Each point is reached from the start by the listed moves, each made 0, 1 or 2 times, or once backwards (-1), plus a little noise. Say if it took an odd or an even number of moves. Then give how often each move was made.
In the rows, 128 means zero.

Moves:
(1): [129 162 131]
(2): [ 98 143 111]
Start: [132 124 135]
Points:
[134 190 142] => even (2, 0)
[105 206 127] => odd (2, 1)
[ 72 187 105] => odd (1, 2)

Moves:
(1): [165 138 145 113 127 158 118]
(2): [115 143  94 110 109 156 161]
(3): [108 168 144 142 125 137 100]
(4): [126 127 126 154 101 134 104]
Start: [119 111 138 141 114 129 114]
Points:
[ 52 184 151 162 139 114  89] => even (-1, 0, 2, -1)
[185 155 225 149 131 164  36] => even (2, -1, 1, 0)
[ 80 127 179 164 162  74  85] => even (-1, -1, 1, -1)
[104 132 107 101 126 152 171] => even (0, 1, 0, -1)
[ 77 126 167 191 136  83  66] => odd (-1, -1, 1, 0)

Moves:
(1): [135 133 121 153 120 125 153 142 126 113 136 153]
(2): [133 143 137 153 125 117 108 137 124 127 129 130]
(3): [136 120 135 151 115 132 141 119 125 131 135 116]
(4): [ 87 114 133 136 129 120 115  73 145 130 102 127]
(5): [123 152 132 124 137 108 147 142 106 127 123 134]
(6): [140  97 147 126 151 146 105 104  90 134 151 155]
(7): [117 144 127 147 110 147 145 136 104 132 105 142]
(8): [115 107 143 145 103 138 132 139 138 142 145 142]
(9): [135 125 137 141 158 153 136 127 155 114 128  99]
Start: [135 138 102 135 121 146 109 130 128 137 138 127]
Points:
[121 149 147 243  27  96 178 184  65 165 188 201] => odd (1, 1, 2, 0, 2, 0, 0, 2, -1)
[138 130 140 188 226 144 160  99 136  83 164 142] => odd (2, 0, 0, 1, 2, 1, -1, 0, 2)
[193 119 172 222 138 155 103 219 118 129 249 174] => even (1, 2, 0, -1, 1, 1, -1, 2, 1)
[132  78 132 148 235 245  46  20 114 113 113 130] => odd (0, 0, -1, 1, -1, 2, 1, -1, 2)

Moves:
(1): [124 135 110 146 112 135 119 146 131 143 132 114 103 121 122]
(2): [130 144 114 135 134 135 125 129 132 127 121 124 110 128 122]
(3): [128 130 130 139 120 137 128 131 139 121 126 126 136 112 131]
(4): [139 131 139 123 133 118 131 128 138 127 120 119 126 121 120]
(5): [139 134 114 120 123 131 131 128 130 128 132 133 126 132 131]
(6): [119 126 136 140 112 127 131 136 135 126 129 131 127 126 118]
(7): [124 126 116 129 144 137 123 130 138 118 128 125 115 131 121]
(8): [130 131 128 132 137 131 118 129 129 129 135 131 123 123 121]
(9): [110 133 128 141 124 129 136 139 144 137 131 127 109 115 117]
(10): [119 133 126 137 121 134 139 142 131 121 132 130 127 110 112]
(11): [120 119 118 121 151 141 124 103 128 108 135 125 118 132 115]
(12): [142 132 119 143 126 136 121 138 130 150 134 122 120 142 133]
Start: [127 130 124 124 124 131 128 153 128 140 132 132 136 135 134]
Points:
[183 176 104 178 106 173 122 203 150 154 147 144 157 102 132] => odd (-1, 1, 2, 0, 1, 0, 0, 2, -1, 2, -1, 2)
[ 84 161  59 216 122 189 130 220 187 172 155 121  38 132  84] => even (0, 1, 0, -1, 0, 1, 2, 0, 2, 1, 0, 2)
[153 135 130 113 157 139 114 116 142  92 139 149 136 143  94] => even (-1, 1, 0, 1, 1, 2, 0, 2, -1, 0, 1, 0)
[163 110 129 110 159 137 105 127 122 136 147 124 147 154 129] => even (0, -1, 0, 1, 0, 0, 0, 1, -1, 0, 1, 1)
[ 96 182  24 249  77 223 102 202 173 171 179 104   7 109  61] => odd (2, 2, 1, -1, 1, 2, -1, 1, 1, 1, 2, 2)
[124 157  82 223  31 181 153 241 213 167 160  86  67  66  65] => even (2, -1, 2, 2, 2, 2, 0, -1, 1, 2, 1, 2)
[159 166  79 164 181 167  89 144 161 179 151  81  38 125  84] => odd (1, 1, 0, 2, 0, -1, -1, 2, 1, 0, 2, 2)
